Every row gives one point. Before rounding, the points of a table are all equally far from one centre. They may lie mostly on one side of it. Where is the centre, to within rounding?
(in the rows, 128 means zero)

Points, 8 rows:
[[ 89 139]
 [103 131]
 [ 82 147]
 [118 130]
 [ 81 185]
 [137 137]
 [106 130]
 [118 130]]
Centre: [115 168]

Points:
[[ 99 118  83 122]
 [121 111  69 126]
 [136  74  92 101]
 [106 108  89 141]
 [127  85  89 138]
 [104 158 103 115]
 [ 98 133  97 137]]
Centre: [139 121 116 111]

Points, 13 rows:
[[145 117 112  96 113 107  69 147]
 [127 188 157 131 142 152 151 138]
 [101 115  87  82 142 140 106 104]
 [136 168  98 129 158 125 124  80]
 [ 64 130 153  99 144  97 146 142]
 [ 93 145 151 102  85 152 125 154]
 [106 128 112  96  99 155 124 166]
 [ 66 132  96  94 133 115 118 126]
 [ 96 118  96  92 122  82 108 141]
 [139 185 118 133 130 136  88 153]
 [142 160 124 113 126  79 140 161]
 [ 85 152 135 168 153 157 154 116]
 [ 62 166 154 116 139  96 122 132]]
Centre: [120 126 141 128 135 124 117 123]

Points (17 x 11):
[[108 165 116 103 112 115 128  94 107 153 143]
 [161 111 138 126 105  96 177 131 137 187 136]
 [120 109 172 127  90 127 154 102 124 163 181]
 [133 145 126 105 135  88 124  87 122 166 129]
 [130 132 115  91  97  97 160 111  76 150 156]
 [139 140 153 133  71 102 170 108  99 153 159]
 [151 121 129 103 135 135 132 102 102 167 167]
 [103 128 110  95  91  90 129 104 138 161 129]
 [131 114  82 136 120 106 155  86 134 145 164]
 [116 144 139 124 116  74 139 103 137 180 148]
 [153 129  94  93 115  82 155 101 140 167 139]
 [ 75 128 116 106 129 105 154 101 126 173 170]
 [131 165 116  94  99 106 160 113 152 135 165]
 [112 137 110 118 106  70 146 104 137 165 157]
 [132  96 106  97 121  82 157  82 154 165 120]
 [ 88 149 115 114 124 103 192  91 106 138 172]
 [121 127 137 101 179  98 178  93 113 149 140]]
Centre: [123 122 134 111 115 119 173  99 127 151 137]

Points:
[[ 99  96  95 148 159 102 117  92 155 118 142  88 127 128]
 [ 84 120 115 109 168 124  85 142 132  67 168 110 161 128]
 [ 95 135 148 145 149 120 113  84 132 114 155 101 146 162]
 [103  95 118  91 139  83  98 107 144  92 117  87 130 132]
 [ 86 176 105 136 159 108 107  90 144 109 141  90 149 133]
 [128 100  93 139 123 133 121  71 109 115 119 112 147 134]
 [118 117 105 142 129  85 142  78 153 115 156  97 165 139]
 [108 142 148 143 144  84 146 106 129 103 167 111 155 145]
 [102 119 111 155 173 139 140  76 165  91 120 122 180  97]
 [ 95 133 110 173 142  74 118  97 150 100 140  93 162 121]
 [ 92 134 147 143 146 130 120 104 142  81 161 107 160 157]
 [107 115 124 165  94  81 112 111 128  89 122 145 169  99]
 [140 133 139 145 165  92 118  67 146  91 128 115 136 140]
 [ 94 166 128 149 135 120 129  88 189 113 124 127 165  98]
 [123 126 114 129 148 100  90 108 183  53 136 114 176 124]
 [129 144 135 146 125  97 127  68 123 124 162 138 187 143]
 [118 140 132 112 161 126 123  80 121 107 135  71 162 130]
 [ 97  92 129 108 147 110  94  74 183  87 148 128 140 134]
 [ 80 136 128 146 153 103 126  92 158 143 171 107 146 141]
 [ 96 117 147 146 159  91 123  79 169 125 166 117 139  99]
 [108 133 117 155 181 129 127  94 148  89 111  88 174 140]]
Centre: [111 123 118 119 152 109 107 115 139 119 127 140 167 118]

Points, 27 rows:
[[125 168  85 123 119 106 152 118  79 107 102 166 109 179 118 125 104 144
  104 135]
 [114 147  90 111 150 104 144  85  63  83  96 125 150 157  96 134 121 146
   90 108]
 [125 157 102 136 157 128 158  96 111  89  95 144 108 136 110 133 126 125
  102 142]
 [118 126  93 145 136 101 176 119  96  97 119 127 123 171 127 130 109 152
   88 135]
 [132 157  97 134 116  95 163 103  93 118  97 149  87 167 110 124  81 136
   96 114]
 [136 161  75 135 155  89 171  86  92  92  76 146 129 148 130 120 115 136
   91 137]
 [136 140  86 131 133  91 178 120  64  96 104 114 121 131 120 158 101 146
   75 108]
 [115 175  66 108 123 118 173  81  91 111  87 152 141 167 124 110 115 139
   94 131]
 [105 145  85 147 110 106 176 106 127  96 108 144 154 153 133 111 138 127
   94 117]
 [ 95 134  65 142 122 108 171  96 101 127  78 134 137 171 102 132 113 138
   90 113]
 [121 154  72 182 108  97 162  98  75 128 112 126 123 170 102 147 117 132
   88 119]
 [101 159  89 130 131 111 167 113 101 133 102 150 134 172 113 119 109 157
   79 135]
 [ 96 141  96 159 137  96 169 103 112 122  84 153 131 162 103 138 110 127
  113 119]
 [125 149  95 139 149 109 173  96 110  96 122 138 113 148 121 137 119 159
   77 118]
 [108 155  67 116 130  95 157  89 101  96  98 151 103 176 133 153 108 131
  115 134]
 [127 148  86 135 172  68 158  95  98  88 109 106 140 157 141 112 121 136
   81 119]
 [124 154  84 113 130 101 177 104 112 102 107 127 124 189 117 151 131 138
   88 108]
 [111 152  78 154 136  88 147 127 128 120 110 136 144 164 120 135 108 140
   88 149]
 [121 176  81 119 147 113 174  99  85  88 114 144 146 151 113 135 131 143
   85 131]
 [119 135 101 105 144 107 157  97  89  80 105 125 173 140 111 136 115 151
   97 140]
 [124 186 101 153 116  77 142 115 122 111  88 157 151 146 142 139  89 150
  126 124]
 [115 172  78 171 136  92 177 109 114 108  98 145 129 147 105 112 109 147
  126  85]
 [121 138  63 162 128 104 167 123  71  94 108 131 138 143 100 116 112 143
   88 118]
 [127 147 109 142 150 100 155  94  69  90 111 152 106 152 113 134 141 128
   92 125]
 [113 161  75 113 106  88 178 107  91 108 100 156 126 140 103  91 123 136
   79 117]
 [109 136 109 133 125  79 166 106  93 113 133 137 111 170 136  97 113  99
   97 130]
 [119 168  71 144 134 113 179  95 107  89  89 138 144 158 130 110 105 157
  103 104]]
Centre: [128 157  90 122 117  93 141 101  91 137 108 102 128 129 129 122 130 139
 132 118]

Points (30 x 24):
[[194 152 147  89 143 127 122  82 113 143 120 105 150 102 142 120 145 150
  108 123 125 174 107 152]
 [154 131 137 108 159 145 140  73 147 141 142 102 132  65 110 130 137 175
   97 100 125 157  96 169]
 [164 123 134 114 117 137 149  72 107 133 120 119 140  74 114 101 121 167
  135 131 148 146 117 178]
 [153 139 111  82 148 141 128  76 118 123 126 151 119  97 118 110 128 159
  112 119 127 169  89 160]
 [143 124 108 101 146 165 155  58 141 154 123  90 154  72 127 150 136 158
  103 143 102 120 131 161]
 [169 125 138 114  96 134 142  80 139 142 126 112 155  70 141 112 129 155
  107 147 128 164 131 164]
 [140 137 142 130 162 159 121  51 108 119 114 114 150  50 146 108 125 165
   85 117 116 153 135 169]
 [126 146 135  89 122 153 152  64 160 146 111 126 151  71 142 108 107 161
  108 126 123 138  99 177]
 [128 111 143 121 133 161 160  46 113 112 112  81 139  61 159 111 114 152
  104 146 127 135 129 174]
 [153 148  99  97 133 129 132  86 116 109 124 127 136  76 150 127 106 177
   96 142 129 112 103 136]
 [159 113 126 136 122 159 139  84 107 129 139 110 150  80 133 116 138 166
   83 131 131 144  90 148]
 [152 125 131 113 154 151 150  69 110 115 133 102 160  62 132 110 107 170
   87 146 132 137 120 171]
 [165 137 115 130 120 124 132  77 128 125 124 113 132  78 133 152 150 185
   95 170 112 153  95 145]
 [156 148 134  93 105 152 149  61 125 113 108 104 146  81 149 147 137 186
   92 131 119 143  93 148]
 [135 123 121  86 143 156 144  61 141 161 123 115 135  81 126 102 127 160
   90 122 114 134  90 174]
 [150 149 148 138 142 138 135  45 110 126 129 132 162 106 121 106  97 152
   96 136 122 151  83 140]
 [147 139 135 106 129 156 161  79 110 146 151 134 154  70 150 127 115 147
  109 134 130 155 117 172]
 [123 137 134 103 105 150 137  41 117 135 112 128 128  60 126 117 163 171
   80 129 116 142 108 134]
 [139 132 140 113 144 160  99  57 131 139 130 128 133  84 132 112 106 191
   89 134 118 168 100 143]
 [176 158 123  89 125 112 138  75 129 148 137  88 138  66 138 135 134 139
  104 125 108 136 118 151]
 [156 113 135 155  99 153 132  69 121 115 123 126 167  64 137 131 141 148
  129 140 121 123 108 154]
 [135 159 128 117 141 132 146  68 112 131 113 131 124  81 113 140 143 199
   80 152 136 116 109 152]
 [133 106 135 107 135 126 152  70 148 143 114  90 160  52 147 122 127 153
   63 150  98 157 115 166]
 [165 123 144 100 134 118 121  43 151 105  97 119 128  70 107 130 129 159
  105 124 134 144  81 138]
 [156 125 121 137 121 135 149  54  96 123 115 118 149  73 118 104 137 152
  112 137 145 153  90 132]
 [156 144 140 107 133 156 159  66 124 129 147  95 122  70 143 131 124 125
  126 138 140 153 107 163]
 [145 133  98  92 124 126 142  61 144 151 113 132 154  84 132 112 141 161
   77 134 116 162 109 135]
 [170 138 130 119 153 151 128  79 137 140 152 131 146  61 158 129 133 148
  104 157 123 139 108 144]
 [133 128  95  91 147 157 130  54 112 123  91 115 144  89 111 137 132 162
  104 142 138 122 104 167]
 [132 119 113 101 156 121 128  44 134 125 146 135 132  63 119 123 102 176
  110 129 114 155  85 148]]
Centre: [111 123 155 113 150 119 134  89 124 122 108 112 141  99 136 130 138 152
 126 131 102 140 121 136]
